Each wall is flat, endless, passes through zero and stands at right angles to its row. A trip goes straight from one point to another. Which walls does it cross, in order?
(in the rows, 128 means zero)

Walls:
(1): 138  142  136
(2): 105  68  125
(3): 78  71  98
(4): 107  129  107
Trips:
112  70  120 to 74  100  150 -> none
136  188  134 to 85  106  189 -> 2, 3, 1
108  87  79 to 54  102  171 -> none
71  112  168 to 85  149  119 -> 2
141  81  186 to 182  61  91 -> none
75  99  148 to 153  167  166 -> 4, 1, 3, 2

Walls:
(1): 110  18  56  140  142  195  149  146  127  94  66  111
(2): 86  128  146  171  158  72  80  97  130  103  119  130
(3): 73  98  194  157  78  132  116  167  154  177  87  160
Trips:
146  169  145  180  69  167  67  140  172  32  205  131 to 97  163  71  89  152  87  96  189  68  186  164  152 -> 2
151  102  188  63  175  104  153  168  64  184  135  52 to 152  175  111  69  113  89  112  58  160  200  140  174 -> none
133  147  68  160  124  205  103  150  108  136  57  128 to 98  129  50  169  189  107  94  168  115  155  109  85 -> 3, 2
97  125  61  163  156  131  37  117  127  113  89  106 to 133  201  138  132  90  108  121  101  147  104  131  142 -> 1
104  110  55  97  133  123  177  108  112  154  205  183 to 156  98  95  212  145  141  106  59  134  137  103  158 -> 2

Walls:
(1): 111  132  154  145  65  164  116  83  149  160  154  101  155  128  128  167  104  136  187  116  165  86  153  124  111  137  73  127  91  161  190  144
(2): 157  53  75  121  183  72  94  67  156  127  166  64  127  209  171  143  58  148  152  147  142  147  113  59  43  147  152  117  170  95  121  129
Trips:
57  98  88  203  153  153  135  154  99  139  184  182  174  173  144  150  138  147  71  108  146  110  102  108  137  129  106  132  73  172  157  87 to 84  209  102  107  90  160  152  195  156  78  110  86  140  48  145  109  176  104  121  161  154  147  134  121  181  97  139  144  100  147  112  193 -> 1
66  162  171  107  151  132  137  127  160  109  216  168  164  158  115  116  108  140  72  94  140  101  206  130  110  126  167  198  81  81  48  159 to 129  51  69  159  149  166  157  123  63  119  133  67  115  88  184  124  150  108  59  119  204  104  103  120  102  139  97  76  134  148  109  178 -> 2
138  104  116  155  137  132  117  135  126  85  118  141  69  177  80  112  123  123  120  154  163  111  125  91  126  122  154  86  92  38  153  16 to 139  79  147  179  121  128  103  83  141  112  89  112  124  116  249  215  132  97  148  185  137  150  135  224  78  217  70  125  159  103  128  123 -> 1
91  122  123  134  144  112  168  92  154  115  88  83  151  126  126  112  154  153  88  141  178  165  93  134  207  116  168  92  123  121  137  144 to 117  182  120  34  136  63  135  95  110  118  106  97  152  104  121  156  45  149  129  145  171  119  137  108  92  151  105  146  104  202  93  99 -> 2, 1
129  148  125  80  128  45  124  59  108  121  198  133  121  119  67  51  79  80  118  42  129  133  122  143  200  192  169  132  185  104  179  74 to 175  102  105  111  106  89  145  106  144  192  108  114  105  49  154  116  151  128  193  181  220  173  76  186  115  117  123  105  110  95  115  152 -> 1
74  139  231  113  137  105  186  129  141  63  116  115  95  67  167  108  119  136  132  135  77  131  169  105  82  92  89  162  49  142  174  98 to 89  244  113  173  90  53  111  112  175  144  157  142  133  159  188  124  98  67  154  77  173  140  213  109  154  201  142  91  113  142  148  220 -> 2
48  25  131  110  205  167  112  95  126  124  119  29  156  99  223  98  61  146  99  103  98  112  127  156  145  80  238  90  164  136  123  123 to 129  159  144  99  74  83  72  110  89  122  119  116  156  93  167  122  161  81  205  137  135  99  165  130  130  178  101  167  126  129  95  136 -> 1, 2

Walls:
(1): 90  199  166  180  146  85  116  141  152  84  115  142  126  74  224  71  107  77  124  166  127  88  103  94  143  82  113  79  106  103  154  87  172  128  153  159  95  138  162  114  131  132  117  114  104  141  151  91
(2): 235  156  166  147  90  180  123  120  131  78  94  112  111  202  147  196  147  118  244  106  124  142  52  99  74  135  184  176  127  149  154  150  162  120  90  153  169  152  65  85  104  123  182  162  161  100  155  193
(3): 155  139  102  163  120  183  156  196  83  157  204  110  152  115  112  194  112  130  119  160  148  146  135  160  78  177  137  141  173  70  106  238  136  150  185  169  123  79  147  125  112  150  61  156  137  94  127  117
Trips:
126  136  126  124  92  46  159  146  68  228  158  152  141  158  170  138  149  132  83  186  168  117  205  128  55  154  170  192  163  182  159  66  78  142  69  76  95  187  127  127  188  140  125  181  142  122  109  113 to 91  71  191  153  128  99  120  102  144  98  133  85  126  125  60  99  129  164  100  146  86  162  62  123  122  111  185  138  92  153  98  145  113  81  146  108  107  118  112  153  112  171  130  86  105  88  98  171 -> none
93  110  114  157  145  53  102  121  153  90  159  142  115  172  130  118  160  150  156  170  140  159  50  122  91  124  155  120  124  72  134  105  84  183  99  149  60  192  106  161  159  142  122  77  126  109  101  131 to 161  139  95  135  91  120  90  130  25  182  64  136  121  133  101  128  142  158  68  51  121  107  188  146  131  131  81  136  169  194  82  157  97  157  108  100  139  138  146  136  103  78  184  117  132  100  139  155 -> 2, 1
215  107  89  176  130  149  124  141  114  148  153  128  103  119  166  106  54  122  126  180  83  87  167  113  149  113  143  167  107  150  144  122  172  113  142  62  56  106  103  88  136  115  7  71  134  125  130  162 to 160  125  117  209  190  206  117  110  160  117  53  94  135  142  122  163  68  110  111  179  101  173  173  136  163  140  96  129  108  155  107  125  85  37  151  125  92  76  57  146  165  49  116  115  52  136  126  132 -> 1, 3
123  138  103  116  132  144  96  187  79  156  133  64  81  182  88  105  132  101  74  148  84  105  157  100  205  126  201  165  132  129  115  76  133  122  139  107  156  144  144  164  120  156  126  196  119  87  110  84 to 111  108  116  148  89  125  73  139  116  75  174  109  159  203  55  129  151  119  79  91  152  106  108  134  99  92  150  84  108  107  132  124  82  82  148  128  119  104  107  142  122  165  128  172  182  130  102  98 -> none
164  120  153  175  168  137  84  117  96  81  117  68  98  94  181  159  120  156  81  93  109  136  93  84  138  81  102  173  137  115  135  103  107  137  162  114  141  72  117  102  153  165  149  118  107  111  90  123 to 146  115  143  146  84  179  119  107  134  113  171  135  104  106  115  126  124  79  123  139  93  237  129  112  196  133  80  195  112  122  197  137  132  56  176  134  106  159  38  95  159  61  124  137  146  161  135  176 -> 1
86  124  99  100  133  91  92  119  126  120  92  153  104  145  212  181  101  175  149  134  113  140  137  102  162  143  120  178  93  72  174  74  84  169  153  123  149  177  129  112  117  164  126  107  150  169  79  127 to 193  171  108  147  111  140  146  128  73  134  108  175  119  124  180  121  205  144  209  146  191  93  141  119  90  134  99  120  175  156  130  116  184  85  215  135  125  117  130  113  167  78  121  59  108  209  193  108 -> 2, 3
101  155  59  162  182  152  96  105  131  113  156  137  129  118  111  102  114  181  195  121  82  174  152  152  143  204  182  69  187  89  113  164  131  121  189  160  173  102  155  179  121  85  138  180  174  108  132  76 to 57  138  88  73  69  159  151  126  67  130  53  120  65  118  114  100  89  74  122  111  171  131  105  210  140  132  178  90  116  65  120  89  95  181  144  174  208  143  111  143  131  214  139  142  136  50  168  122 -> none
87  141  128  113  150  115  107  108  178  198  79  109  88  161  46  172  111  155  68  104  120  129  172  68  115  114  100  128  116  101  129  101  139  163  150  148  142  116  166  98  75  123  156  182  90  134  75  193 to 109  145  148  160  81  141  194  134  158  167  107  147  70  110  113  175  138  131  73  97  160  171  160  113  158  124  188  176  212  139  204  75  68  172  131  124  145  168  144  133  180  167  133  129  78  169  93  130 -> none
107  161  124  116  115  71  158  138  190  147  149  199  89  111  97  88  118  114  130  127  206  201  160  100  140  127  111  140  180  138  75  123  160  139  151  129  98  115  134  189  163  114  89  129  148  117  172  107 to 119  114  114  168  165  130  90  198  131  99  163  142  115  190  126  90  102  147  188  127  152  99  134  122  156  68  55  112  115  176  72  141  209  119  131  141  168  190  118  82  106  102  123  132  168  113  180  146 -> 3, 2

Walls:
(1): 137  128  85  151  140  104  141  78  120  125  73  93  109  168  149  131  131  171  166  153  115  123  109  56  195  122  98  136  58  143  63  180  35  183  157  147  102  136  107  162  110  93  91  151  168  107  122  133
(2): 105  148  93  103  137  122  144  123  131  94  123  73  103  132  102  167  105  116  144  153  115  132  177  148  198  114  158  182  144  85  130  123  184  168  126  138  116  114  141  124  113  161  101  73  119  122  172  101
(3): 92  132  140  135  110  130  170  175  41  104  101  169  94  123  123  86  104  99  115  193  142  86  171  150  194  198  119  116  156  165  111  116  132  156  166  141  120  101  117  81  147  170  141  167  152  96  77  111
(4): 170  162  118  95  103  132  158  124  180  162  151  80  154  165  114  149  107  164  124  107  107  165  109  183  135  163  66  105  152  89  122  114  55  91  141  156  125  133  7  91  100  139  182  121  116  165  152  138
(5): 56  116  125  121  119  135  151  59  63  149  143  75  126  128  126  143  122  79  161  149  89  147  88  89  89  135  157  123  169  177  123  70  169  118  156  162  118  121  134  101  138  70  119  77  129  134  181  162
(6): 129  163  140  151  137  172  62  129  116  120  118  142  120  133  151  130  153  78  80  113  110  127  98  123  80  95  112  111  113  131  178  77  130  162  123  153  176  106  189  155  139  116  137  163  118  114  144  142
(7): 81  113  140  148  111  107  113  145  130  149  116  134  133  107  102  142  142  120  128  95  150  155  216  169  113  161  160  144  121  151  178  147  100  186  131  117  137  183  167  131  120  105  91  81  185  124  85  132
(8): 169  149  109  158  100  157  140  145  142  127  100  112  126  84  125  110  166  116  108  189  98  118  142  107  83  146  84  141  161  113  108  106  132  92  129  116  118  98  161  151  74  142  163  137  159  115  87  135
Trips:
198  148  190  188  140  127  134  150  104  129  122  136  118  112  147  159  121  192  108  89  117  133  119  138  129  80  173  71  137  79  130  119  126  152  178  107  121  152  115  115  158  110  127  145  106  107  107  65 to 156  108  119  96  176  200  109  151  138  124  148  112  87  183  86  65  81  84  71  156  132  163  169  109  128  148  178  137  152  93  126  129  124  118  89  164  121  130  162  143  129  97  139  135  154  116  130  110 -> 4, 3, 2, 8, 7
152  103  129  153  87  146  120  128  114  150  93  159  135  138  111  101  141  112  150  132  123  137  90  134  117  99  122  107  140  135  140  44  162  134  162  127  105  121  120  121  111  139  87  177  102  133  160  161 to 173  138  150  123  87  129  145  97  113  113  126  94  136  124  130  142  148  172  169  163  85  100  191  181  99  137  129  98  102  161  165  119  85  136  139  179  57  106  130  126  104  86  122  113  198  177  85  171 -> 4, 1, 7, 6
179  109  75  97  87  93  138  127  102  71  131  124  177  156  81  118  138  85  100  143  128  153  115  136  66  137  116  103  139  133  153  132  164  90  152  112  112  112  127  113  158  130  126  168  107  113  166  170 to 155  213  86  88  188  102  103  135  122  112  101  215  158  124  142  93  156  147  110  148  121  142  144  90  123  118  110  90  163  127  96  183  150  170  124  155  128  99  192  145  152  80  166  101  158  102  125  130 -> 4, 3, 5, 1
186  181  187  151  123  172  190  127  177  82  152  154  104  96  141  106  93  150  140  165  166  115  129  103  166  143  145  112  138  75  125  133  100  94  117  123  87  98  97  152  117  213  120  123  120  145  104  116 to 127  141  164  102  149  140  114  157  88  141  150  97  107  135  46  148  170  78  160  125  108  137  113  149  185  121  141  139  76  112  99  180  96  136  111  140  137  120  108  128  86  121  141  112  96  121  104  167 -> 1, 8, 7
127  116  130  105  106  161  103  120  94  91  129  84  88  127  105  117  107  130  154  171  128  142  118  127  154  147  94  122  128  160  185  109  70  116  151  135  120  141  126  86  79  131  173  100  81  148  103  145 to 126  170  104  136  95  139  82  98  153  130  124  162  186  113  128  64  170  85  141  128  135  102  115  134  148  108  125  126  136  92  134  120  114  133  99  134  120  148  80  148  93  121  104  113  145  139  150  129 -> 6, 2, 3, 5

Walls:
(1): 80  111  117  152  102  116  179  95  135  169  94  149  161  126  188  101  100  116  143  132  120  159  112  148  185  102  97  103  133  106  96  133  143  110  140  141  119  178  132  126  153  121  121  116  59  159  142  156
(2): 97  137  203  141  125  142  114  210  184  135  171  183  166  145  132  132  72  101  105  90  113  74  93  130  175  92  170  164  144  66  121  145  120  126  131  162  117  173  189  142  183  115  134  167  96  115  128  114
(3): 129  138  137  158  120  119  111  144  187  172  143  119  144  134  120  130  130  157  127  169  133  107  143  93  145  160  147  155  68  105  107  121  90  111  116  151  99  115  156  112  161  153  152  71  161  102  152  112
(4): 122  156  149  143  158  139  114  112  127  156  115  157  111  165  46  124  123  133  135  110  134  152  87  134  177  87  149  97  78  117  96  112  105  85  142  91  104  146  92  111  152  95  90  109  177  146  109  89
(5): 117  153  124  157  121  139  119  113  157  112  170  72  165  137  101  121  141  154  135  132  136  128  145  103  80  137  115  79  167  149  38  86  146  105  147  107  160  126  83  96  174  190  104  124  80  92  92  154
(6): 101  134  102  97  203  132  163  136  161  142  110  150  90  121  50  130  77  131  117  92  133  76  138  190  110  164  143  97  160  80  129  84  88  118  137  143  96  149  143  171  110  118  98  121  188  107  126  155
(7): 178  133  134  101  62  151  107  201  138  100  159  153  102  91  106  141  132  158  130  142  157  136  137  109  156  140  173  112  182  144  149  141  134  116  109  162  155  127  141  100  136  141  145  150  114  131  192  109
(8): 118  150  57  101  115  143  119  140  123  105  161  128  158  139  119  103  118  108  131  112  106  82  140  132  109  123  191  152  130  60  130  129  128  102  172  48  147  86  177  95  166  184  89  144  105  150  91  49
(9): 145  85  136  131  146  159  59  165  45  129  101  74  126  119  145  162  110  115  98  179  132  156  113  152  162  249  180  115  100  108  85  150  122  166  114  155  150  74  112  140  134  157  148  161  95  165  120  186
(10): 103  165  115  155  129  184  70  74  157  107  110  162  55  123  132  129  139  134  109  99  124  143  154  111  103  82  132  128  121  107  149  162  168  121  181  148  109  108  198  102  121  178  164  96  165  97  110  95
Trips:
133  139  154  183  83  129  149  135  88  140  29  151  126  161  141  144  99  115  86  94  130  165  145  137  133  167  117  130  134  138  158  149  79  117  98  74  105  141  161  158  86  114  84  141  104  112  132  198 to 160  172  134  124  127  98  64  191  85  140  157  131  192  149  104  162  131  186  80  98  154  106  106  89  150  67  117  114  130  175  127  166  150  124  138  177  111  158  159  146  103  168  160  99  171  116  131  85 -> 2, 4, 6, 7, 10, 1, 3, 9
109  114  94  150  105  114  124  151  114  109  115  146  113  137  135  68  130  101  131  138  124  90  146  117  150  156  139  94  141  110  135  149  166  122  94  73  132  186  158  135  113  157  133  171  113  146  121  101 to 94  129  114  173  111  69  121  165  130  148  161  111  165  151  166  82  143  92  73  113  156  138  78  130  84  80  131  61  226  179  150  135  141  124  90  150  123  146  76  112  127  154  97  135  109  107  126  101 -> 9, 5, 8
95  149  62  167  75  163  97  101  108  86  198  124  94  68  106  115  115  113  99  121  150  111  158  82  92  110  124  113  146  106  127  127  125  104  131  82  135  98  123  135  143  96  153  115  196  93  158  204 to 162  190  163  134  160  138  112  104  146  114  136  150  37  132  111  176  99  133  131  35  139  118  131  163  108  141  74  130  99  183  122  133  100  114  90  85  104  98  116  102  152  148  196  133  187  128  164  108 -> 4, 8, 5
148  162  164  126  114  122  97  125  141  141  149  171  174  113  110  139  99  142  135  144  127  132  122  89  183  116  65  162  138  121  152  102  114  123  88  108  139  110  129  74  115  71  155  165  133  181  127  142 to 123  132  109  126  187  96  168  72  169  119  120  98  108  193  157  185  135  125  151  94  82  76  109  180  165  116  147  166  193  155  115  77  89  201  119  128  165  149  98  141  190  161  122  141  133  99  133  107 -> 3, 7, 6, 5, 8, 4

Walls:
(1): 155  178  157  134  135  83  158  125  190  145  128  97  113  167  199  146  141  132  167  113  177  136  183  130  150  109  115  89  159  156  157  112  126  156  120  157  106  125  95  119  164  171  210  134  152  125  109  178
(2): 103  91  129  115  138  230  117  117  165  183  145  112  167  98  75  142  182  143  142  147  109  158  132  124  152  127  117  104  111  142  123  123  152  155  133  106  113  184  118  100  109  166  144  109  94  104  165  173
(3): 150  131  135  178  89  125  86  89  112  124  114  151  159  106  151  122  144  62  109  102  153  146  98  77  134  131  139  142  185  116  143  125  134  103  110  98  83  126  192  148  124  129  140  46  124  164  138  178
(4): 90  146  110  115  118  141  164  52  105  120  134  108  117  84  113  102  149  126  94  104  97  175  99  135  150  144  83  123  173  128  157  179  147  163  118  161  127  166  86  89  144  127  97  135  105  118  176  132
(5): 110  114  144  135  110  160  168  141  127  158  104  141  148  157  120  117  164  135  145  164  154  114  106  140  173  149  169  150  79  144  146  157  156  119  111  104  158  135  121  119  53  134  172  190  133  154  75  110
(6): 147  139  152  95  151  66  154  117  141  130  174  140  54  142  116  144  94  172  129  157  67  145  156  127  117  102  91  149  120  140  173  117  114  188  56  99  138  140  139  114  117  150  119  145  141  159  99  108
(7): 127  144  156  160  139  81  139  146  165  115  133  121  121  121  131  96  115  156  106  124  106  154  86  130  66  117  125  112  104  153  178  96  161  137  82  137  90  140  94  116  125  124  57  135  160  154  60  159
(8): 175  156  103  174  164  118  143  127  149  124  99  80  131  146  117  130  189  139  125  125  135  162  128  128  120  144  106  118  129  86  106  109  142  106  131  161  159  150  117  57  171  130  79  119  108  139  92  145
(9): 117  126  118  98  82  147  95  102  124  143  123  168  128  170  111  104  81  161  182  67  154  106  127  141  146  150  105  68  129  121  188  174  139  112  112  70  102  128  124  118  107  105  114  111  102  87  139  137
(10): 113  85  170  73  150  96  150  94  174  129  114  152  128  128  93  115  88  121  100  162  161  116  163  87  145  194  107  134  147  67  124  107  167  145  128  124  107  94  114  142  105  177  122  184  123  121  125  146
Trips:
127  129  106  91  105  150  125  127  117  63  136  172  113  152  129  129  109  87  151  136  126  114  106  116  151  104  159  143  91  153  89  126  191  108  118  142  121  137  100  119  133  79  135  106  79  111  126  116 to 91  115  181  133  175  96  168  152  126  129  249  102  152  161  129  146  66  179  100  172  111  134  151  174  118  164  137  161  155  102  132  97  166  100  155  111  80  170  145  175  107  144  143  174  109  118  86  124 -> 10, 6, 7, 9, 1
167  136  89  104  179  148  89  190  168  170  125  162  118  80  118  112  124  100  176  99  158  116  97  138  112  72  108  108  159  87  142  146  145  124  113  132  133  118  117  129  133  128  103  74  161  112  135  104 to 112  121  78  124  115  114  141  98  156  119  102  152  145  145  174  152  174  152  130  123  116  171  134  114  112  94  102  113  119  138  130  109  133  111  151  124  102  111  118  156  171  65  145  92  129  100  123  129 -> 1, 2, 4
123  107  152  158  152  164  109  123  86  117  112  171  124  74  148  138  125  123  134  87  138  109  150  103  112  101  128  124  168  108  92  86  96  151  115  94  121  71  151  140  136  120  78  120  128  126  128  84 to 125  164  117  110  140  191  182  128  146  77  127  124  165  106  178  145  129  173  88  79  133  55  134  92  151  158  185  179  130  110  136  116  158  146  156  96  96  142  96  91  76  206  177  182  110  179  136  149 -> 10, 5, 2, 1, 4, 3

Walls:
(1): 118  97  174  115  191  100  116  86  68  189  124  146  101  128  176  210  117  150  88  172  111  220  106  178  106  232  121  116  130  150  201  105  158  105  190  68  125  108  72  119  177  153  132  42  142  114  156  145
(2): 155  141  201  125  163  125  191  188  152  127  132  175  144  136  134  115  204  107  92  191  121  116  39  146  162  163  171  54  151  55  98  107  90  120  177  120  98  114  132  126  163  103  172  114  78  104  157  124
(3): 186  96  134  179  105  102  132  118  110  108  129  133  125  128  81  140  98  111  194  110  119  205  113  125  176  143  188  118  166  128  118  124  178  98  173  92  158  117  86  129  109  141  169  110  122  77  137  162
(4): 116  188  128  78  235  81  82  152  152  177  148  121  105  67  98  142  188  125  144  168  140  178  151  136  141  99  127  133  170  122  150  114  101  93  107  16  115  159  90  127  136  120  57  86  156  130  156  117
(5): 162  51  134  110  133  140  133  70  130  130  128  116  86  98  62  188  143  178  107  129  131  129  98  141  107  124  196  165  67  222  193  84  142  123  84  225  178  181  113  107  200  60  155  179  135  103  107  111
(6): 171  151  76  116  137  156  142  78  128  94  105  196  128  174  163  193  49  70  85  120  141  98  146  111  138  113  112  123  102  55  173  154  129  138  189  161  101  155  128  200  174  164  92  110  120  156  115  191
(7): 101  168  70  119  138  158  178  170  161  158  107  145  152  138  106  126  168  176  134  139  160  121  123  154  162  122  83  138  114  130  175  133  82  111  163  150  135  164  125  59  118  197  52  65  126  129  22  130
(8): 102  127  81  133  116  139  130  181  202  117  113  198  99  215  88  125  206  110  163  135  122  157  100  135  140  167  130  107  57  113  55  39  95  128  117  193  90  129  179  140  95  162  69  117  116  177  115  109
(9): 190  66  194  130  216  112  145  116  179  187  113  167  127  100  149  126  135  167  198  71  174  119  102  105  173  101  113  106  76  125  152  146  199  70  132  142  121  67  133  143  136  130  171  95  106  190  139  139
Trips:
76  73  119  145  182  96  115  138  113  148  188  132  168  137  122  105  67  109  139  123  164  93  126  164  98  167  192  131  85  122  131  134  90  98  110  20  155  51  211  118  152  117  111  190  160  130  218  96 to 154  127  174  108  120  7  66  121  122  140  96  92  158  96  204  192  106  129  89  154  163  98  128  38  81  106  74  70  188  124  176  104  139  108  95  185  87  133  153  116  131  88  132  128  136  165  66  154 -> 2, 6, 5
121  167  107  209  124  165  107  180  159  115  42  69  138  83  114  101  96  104  136  71  96  130  128  115  166  103  118  74  123  171  62  165  127  39  71  145  97  121  99  177  150  164  194  136  145  127  133  93 to 153  192  177  143  191  146  122  184  59  98  153  140  205  149  85  136  133  139  138  151  102  113  82  149  109  101  113  115  164  116  165  101  82  181  142  182  109  185  171  111  47  123  139  82  152  147  138  141 -> 8, 2, 7, 9, 3, 4
98  176  142  147  112  120  131  185  174  152  120  157  77  135  153  167  69  69  140  193  96  134  78  128  139  98  96  194  137  80  102  174  176  54  114  109  139  156  150  127  167  143  141  157  111  121  97  109 to 125  95  79  208  140  96  169  63  131  150  166  120  134  152  86  79  158  164  126  133  146  88  139  134  137  167  171  140  61  169  117  170  144  171  105  115  146  170  60  167  123  144  80  157  214  130  139  108 -> 2, 5, 6, 4

Walls:
(1): 117  112  167  108  142  73  126  152  106  100  173  173  131  47  98  53  155  68  165  124  130  93  139  93  106  56  99  144  141  107  86  144  129  144  135  51  73  136  99  134  62  121  249  130  124  49  139  60
(2): 117  104  138  124  74  182  96  205  178  124  98  179  126  129  160  124  81  132  113  158  61  197  195  91  106  133  117  111  140  136  221  54  169  121  115  178  134  178  150  102  106  154  167  176  80  99  102  106
(3): 181  202  64  169  154  154  127  117  191  172  169  132  83  93  167  140  144  140  143  131  186  101  110  112  138  207  80  144  100  91  135  199  154  131  179  118  109  120  57  146  152  131  97  128  171  131  90  126
(4): 110  146  105  96  94  96  126  141  177  154  133  99  127  92  116  125  65  134  69  141  129  102  92  148  126  153  115  126  174  178  111  150  161  190  102  100  95  87  63  86  147  214  145  72  148  139  96  84
(5): 138  142  140  70  200  98  92  100  112  116  185  143  100  143  126  176  111  121  112  121  126  181  86  149  101  162  153  185  160  164  132  223  148  50  121  112  139  104  123  133  128  78  144  98  83  126  85  123
(6): 97  74  108  155  103  91  184  108  130  97  121  131  143  125  156  94  150  158  208  113  102  87  194  135  102  152  136  57  87  91  143  159  158  72  125  149  113  128  68  141  119  102  153  127  100  203  133  104
(7): 141  110  154  81  74  97  129  158  152  130  104  72  185  150  125  189  93  93  73  105  162  99  50  74  138  113  108  105  127  149  95  110  109  112  147  113  164  98  155  148  138  172  150  105  103  183  90  165
(8): 104  88  128  116  146  108  101  160  84  97  84  153  111  90  118  74  132  125  106  163  148  80  107  150  134  130  130  141  96  117  116  100  144  150  108  147  81  143  123  194  115  83  162  216  110  90  165  94
(9): 82  172  119  119  129  147  195  160  127  112  139  152  136  118  43  134  97  122  91  122  160  83  96  68  91  106  149  62  88  109  161  144  129  122  97  161  197  118  160  93  84  88  108  141  169  104  134  158
Trips:
113  87  151  141  117  81  140  92  117  135  120  177  91  166  128  72  110  80  148  118  133  129  95  202  105  183  140  89  113  115  184  116  124  97  116  157  95  189  221  125  133  123  108  157  173  122  145  68 to 95  148  153  125  94  154  135  151  98  98  154  139  111  133  169  118  129  146  117  117  126  102  123  134  154  64  123  139  46  113  120  141  170  152  114  123  109  122  116  186  165  113  82  163  103  186  151  150 -> 2, 3, 7
106  175  121  134  116  133  130  96  122  105  123  99  122  108  165  126  157  148  131  160  165  104  143  144  83  137  174  122  169  110  130  115  76  128  135  86  124  162  160  64  144  165  38  177  157  89  68  72 to 103  123  142  119  168  85  136  78  146  54  180  111  127  93  113  175  81  146  146  100  125  97  145  76  86  122  120  112  199  88  82  135  69  138  166  113  204  137  110  128  104  185  176  119  134  139  65  148 -> 1, 7, 5, 6, 3
183  159  57  128  107  153  113  132  94  83  193  74  163  137  165  172  139  169  136  100  136  71  106  101  138  107  135  131  69  124  170  148  97  111  116  127  189  57  117  126  110  150  154  128  104  145  111  110 to 119  142  86  89  129  101  178  136  127  138  76  124  164  82  122  74  137  156  101  114  138  177  140  72  143  89  126  170  150  174  125  107  141  99  91  61  157  108  106  92  156  153  131  145  93  134  136  181 -> 4, 3, 6, 1, 2, 5
120  134  160  126  186  128  96  104  186  193  82  99  131  135  83  99  119  119  177  195  148  132  85  95  145  145  158  121  164  114  140  146  151  168  140  116  183  112  130  134  146  139  127  111  158  46  162  152 to 145  179  177  192  80  113  138  74  159  146  125  136  126  85  160  122  103  96  129  153  115  137  15  167  148  134  134  146  102  15  193  143  109  172  117  135  99  85  107  120  115  136  127  151  84  111  164  110 -> 8, 9
